Each row is a point. Each copy is the shape, with its points in the same order, stretched, turned, moved and blurred by noise. Some copies are also mirrored. Which?
(in the rows, 128 means zero)

Shape (9 x 3):
[[182 109  86]
 [ 84 182 172]
 [162  82 122]
 [ 62 154 130]
 [ 72 173 174]
 [ 77 148 146]
 [163 124 104]
 [107 162 124]
 [144 105 105]]
Copy 1 (9 x 3):
[[149  86  74]
 [119 184 174]
 [153  71 118]
 [ 76 148 155]
 [109 176 182]
 [ 97 143 165]
 [144 109  95]
 [113 153 129]
 [126  92 108]]
Copy 1 is: only turned
Copy 2 (9 x 3):
[[163  73 151]
 [ 91 210 181]
 [176 114 119]
 [ 70 163 146]
 [ 84 217 169]
 [ 95 186 148]
 [149 103 163]
 [104 151 171]
 [146 104 133]]
Copy 2 is: mirrored
Copy 3 (9 x 3):
[[176 110 190]
 [108 193  56]
 [150  77 150]
 [ 69 178 104]
 [ 85 188  55]
 [ 86 168  91]
 [164 128 164]
 [115 178 119]
 [141 109 163]]
Copy 3 is: mirrored
Copy 4 (9 x 3):
[[202 121 149]
 [ 78 187 182]
 [163 107 116]
 [ 77 161 199]
 [ 66 195 175]
 [ 77 160 173]
 [174 136 152]
 [124 165 193]
 [154 118 153]]
Copy 4 is: mirrored

Shape (9 x 4):
[[139  91 145 160]
 [135 105 173 144]
 [190  72 103 107]
 [127 149 100 124]
 [164 178 106  91]
 [164 192  34 108]
 [110  57 154 130]
 [ 68  98 153 155]
 [131  84 143 105]]
Copy 1 (9 x 4):
[[131 121 123 180]
 [136 113 155 157]
 [191  55  89 134]
 [116 136  75 121]
 [151 139  77  68]
 [139 162  11  69]
 [124  51 148 175]
 [ 74 112 132 190]
 [134  65 132 145]]
Copy 1 is: only turned
Copy 2 (9 x 4):
[[ 92 119 171  81]
 [117 135 192 104]
 [153  53 118  88]
 [122 147 102 127]
 [189 156  96 133]
 [163 153  18 119]
 [ 78  78 189 124]
 [ 45 135 182 139]
 [120  89 157 131]]
Copy 2 is: mirrored
Copy 3 (9 x 4):
[[102  93 144 154]
 [129 101 162 145]
 [120  69  61 133]
 [128 168  98 150]
 [179 170  68 159]
 [145 188  27 181]
 [ 88  93 157 113]
 [ 81 143 180 122]
 [121 109 120 112]]
Copy 3 is: only turned
Copy 4 (9 x 4):
[[143  77 118 154]
 [128  95 138 168]
 [206  83 132  87]
 [118 141  85 110]
 [147 180 100 106]
 [159 189  34  66]
 [112  52 152 122]
 [ 56  76 117 145]
 [127  86 148 109]]
Copy 4 is: only turned

Shape (11 x 6):
[[146 130 142 158  70 150]
 [122 149 152 115 110 113]
 [138 163 153 148  92 120]
 [ 55 159  96 103  75 145]
 [  7 124 129 143  82 168]
 [150 160 104 194 123 132]
 [172 165 153 130  78 118]
 [135 157 120 129 114 109]
 [171 157 143 120 103 151]
 [111  26 140 127  95 132]
 [164 154 123 105 222 127]]
Copy 1 (11 x 6):
[[183 106 161 150 126 159]
 [141 140 128 125 146 112]
 [177 138 138 132 142 138]
 [119 117 119 143  60  73]
 [103 133 150 201  40  85]
 [170 143  98 139 116 185]
 [195 129 149 100 156 145]
 [145 130 114 123 145 124]
 [163 140 145  91 145 161]
 [117  48 161 192 136 142]
 [ 91 173  83  69 172 181]]
Copy 1 is: only turned
Copy 2 (11 x 6):
[[150 123  74 137 105 121]
 [104 129 130 116 130 100]
 [129 135 105 138 131  86]
 [ 80 112  82  29 134 109]
 [ 26 114  21  64  71 129]
 [139  70  74 159 147 126]
 [165 141 117 134 144  89]
 [121  93 126 127 152 107]
 [162 145 125 134 148 126]
 [133 101 121 148  18 180]
 [125 108 174 147 207 191]]
Copy 2 is: only turned

Shape (12 x 6):
[[160  99 157  95 140 122]
 [135 156 130 173 118 151]
 [158 152 159  91 170  92]
 [ 54  85  89  89 147 113]
 [ 72  97  61 117 106  76]
 [ 69  75 156 136  94  76]
 [ 85 147 153 128 151  99]
 [102 116 165 158 159 131]
 [ 95 158 120 164  85 122]
 [112 160 132 120  79  40]
 [157 118 166 188 115 113]
 [150  96  68 193 105 150]]
Copy 1 (12 x 6):
[[162 146 145 136  96 106]
 [ 89  87 141 184 148 139]
 [164 170  90 160 100 153]
 [105 128 142  21 182 122]
 [ 71  90 105  24 151 111]
 [ 32 175 151  87 120  70]
 [ 78 174 116 137 152 148]
 [ 87 153 144 161 168 109]
 [ 40 101 141 142 142 143]
 [ 51 153  82 121  72 143]
 [ 78 121 129 201 111  80]
 [102   7 135 125 158  76]]
Copy 1 is: only turned
Copy 2 (12 x 6):
[[ 87  99 151 115 101 134]
 [158 112 121 136 170  85]
 [ 95  68 178  71 128 116]
 [ 81 183 113 103 135 216]
 [125 205  83  77  94 179]
 [ 64 151  31  96 107 144]
 [ 89 101 111  85 171 132]
 [101  73  98 127 161 137]
 [143 162  84 107 175  86]
 [109 157  90  37 117  78]
 [140  67  77 125 107  78]
 [205 140  91 157  90 128]]
Copy 2 is: only turned
Copy 3 (12 x 6):
[[153 110 135  71 117 143]
 [164 167 119 155 132 130]
 [117 169 174  51 159 147]
 [ 82  88 128 159  97 134]
 [104 105 160 177  78 117]
 [142  86 156 170  92 194]
 [104 156 155 138 153 171]
 [137 130 128 151 160 173]
 [149 167 134 182 103 148]
 [131 170 202 123  98 154]
 [198 139 150 136 144 153]
 [194 111 112 182  99  81]]
Copy 3 is: only turned

Shape (13 x 8):
[[ 89  46 110 124 102 122 142 180]
 [100 107 111 145 165  84 151 167]
 [130 177 200  98 158 116  92 113]
 [147 137 177 140 134 167 109 143]
 [110 148 174  92 152 107 109 118]
 [ 87 187 110 105 104 100  84 150]
 [ 95  49 123 197 124 177  86  95]
 [148 130  68 145  91 119 110 145]
 [129  91  34 114 157 127  60  83]
 [ 77 154 160 169  61 100  60 123]
 [158  78 172 135 181  88 159 127]
 [152 119 121  87 153 145 110 129]
 [ 51 131 165 121  64 126 186 157]]
Copy 1 (13 x 8):
[[ 84  66 178 116 110 120 161 173]
 [104 138 182 142 142  87 140 163]
 [102 183 104 122  96 183  74  91]
 [136 146 120 144  87 192 138 109]
 [ 87 154 118 101 120 149  87 108]
 [ 54 132  65 127  85 101 103 120]
 [ 96  67 115 176 151 162 180  69]
 [130  98  80 151 102  92 154 158]
 [ 77  64  47 126 208 124 117 167]
 [ 74 105  70 161  42  85 117  35]
 [165 135 201 109 153 132 121 143]
 [118 130 104 106 141 177 113 169]
 [ 60 139 158  94  61  94 183  88]]
Copy 1 is: only turned
Copy 2 (13 x 8):
[[122 101  60 115 158 130  82 160]
 [136 111 105 136 195  82 102 120]
 [124 122 203  95 145 121 168 134]
 [138 113 163 144 112 150 128 140]
 [121 114 165  90 159 117 160 134]
 [101 173 141  60 146 111 110  91]
 [ 67 146  79 191 125 165 126 179]
 [156 186  79 117 124 124 104 118]
 [129 210  62 132 193 172 161 127]
 [ 50 183 145  83  98 100 104 157]
 [178  84 130 153 180  94 154 177]
 [167 130 125 116 161 161 153 126]
 [ 88  65 103  73  93  85 103 115]]
Copy 2 is: mirrored
Copy 3 (13 x 8):
[[ 86 163 160 171 113 112 171 155]
 [ 91 134 175 184 164 120 114 142]
 [120  96 180  73 115 164  40  91]
 [157 134 181 125  99 150 106  91]
 [ 99 102 164  92 126 155  75 103]
 [121 160 127 120 145 156  74 168]
 [ 91 179 139 205  64 138 123  63]
 [162 168  96 178 144 114 123 151]
 [ 93 197  74 172 174 102 119  67]
 [110 151 127 127  46 135  41 156]
 [107  71 192 151 132  90 111  91]
 [130 141 143 112 151 133 123  86]
 [ 91 119 164 152  99 194 145 179]]
Copy 3 is: mirrored
Copy 4 (13 x 8):
[[118  85 118 118 206 166 133 167]
 [ 79 113 166 146 178 112 107 126]
 [100 161 176  50  49 112 129 108]
 [148 183 158 108  80 152 139 156]
 [ 89 134 163  60  90 125 132 101]
 [ 76 103  88  89  81  79 107 134]
 [181 106 127 161 109 249  74 122]
 [158 104  85 163 132 101 141 132]
 [176 112  66 133 154 149  75  25]
 [118  47 120  97  26 134  92 174]
 [133 128 226 118 165 141 153  99]
 [148 168 122  93 138 133 148  94]
 [ 27  83 130 110 105 162 183 201]]
Copy 4 is: only turned

Shape (13 x 9):
[[120 162 159 111  85 123 108  85  75]
 [177 109 127 146 118 110 199 150 134]
 [ 97 150 148 110  86 104  82 146  91]
 [121 182 138 119 104 161  87 127  76]
 [ 90 135  65 207  76 130 156  63 162]
 [ 79 142  44 180 147 110 208  83 160]
 [139 131 112 173 141 151 167 175 125]
 [188  79  76 107 162 178  56 176 151]
 [177  88 103 109 177 168  99 142 164]
 [184  84 109 113 134 159 154 172  71]
 [115 183  67 169  96  79  79  63 113]
 [174 114 164 172 168 152 188 173 101]
 [145 212 138  85  77 150  76 141  93]]
Copy 1 (13 x 9):
[[203 189 138 105  93 175 109 145 123]
 [101  88 145  83 141 172 140  64 123]
 [219 175 138  93 121 122 145 165 172]
 [186 202 149 102 107 106 122 118 132]
 [163  49 157 218 139 195 105  75  79]
 [120  14  99 179 172 124 117  92  23]
 [ 99  90 175 114 131  98 121  82 109]
 [ 93 166  98 129 117  84 131  66 212]
 [ 60 157  94 131 136 115 118  76 168]
 [121 123 118  45  96  78 105  68 152]
 [208 120 112 183 106 139 174  96 116]
 [ 57 125 180  79  99 140 127  95  97]
 [226 235 162  82 141 113 147 104 160]]
Copy 1 is: only turned
Copy 2 (13 x 9):
[[104 121 113 180 118 103 118 111 161]
 [174 132  76 106 111 129  92 115 136]
 [113 130 136 179  98  87 142 145 143]
 [113 110 140 151 118 100 157 123 180]
 [171 113  61 148 151 120 201  55  98]
 [228  78  54 141 156 115 173  90  96]
 [186 119 111  86 137 114 145 117 146]
 [131 134 166 129 133 201 178 185 133]
 [126 122 141 126 147 196 147 183 118]
 [177 129 150 108 106 150 105 111 163]
 [174 122  46 203 154 120 199 111 149]
 [180 136 115  72 159 127  83 131 161]
 [ 81  99 126 157  70 102 154 135 197]]
Copy 2 is: mirrored
Copy 3 (13 x 9):
[[114 186 153 148  77  91 141  98 106]
 [185 130 138  83  98 169 126 164 144]
 [103 173 132 175 116 127 160  79 133]
 [134 174 139 148 137  79 184  99 112]
 [165  45 124 161  11 119 126 140 120]
 [166  55 163  99  21 114 121 137 185]
 [196 102 122  77 138 135 162 137 161]
 [111 132  70 164 203 138 173 220 163]
 [103 122 100 121 176 131 145 202 153]
 [183 187 104  97 125 144 179 188 163]
 [127 106 143 213  60  72  97 123 152]
 [209 135 118  25 156 130 143 138 153]
 [125 188 174 179 156  94 195 111  89]]
Copy 3 is: mirrored
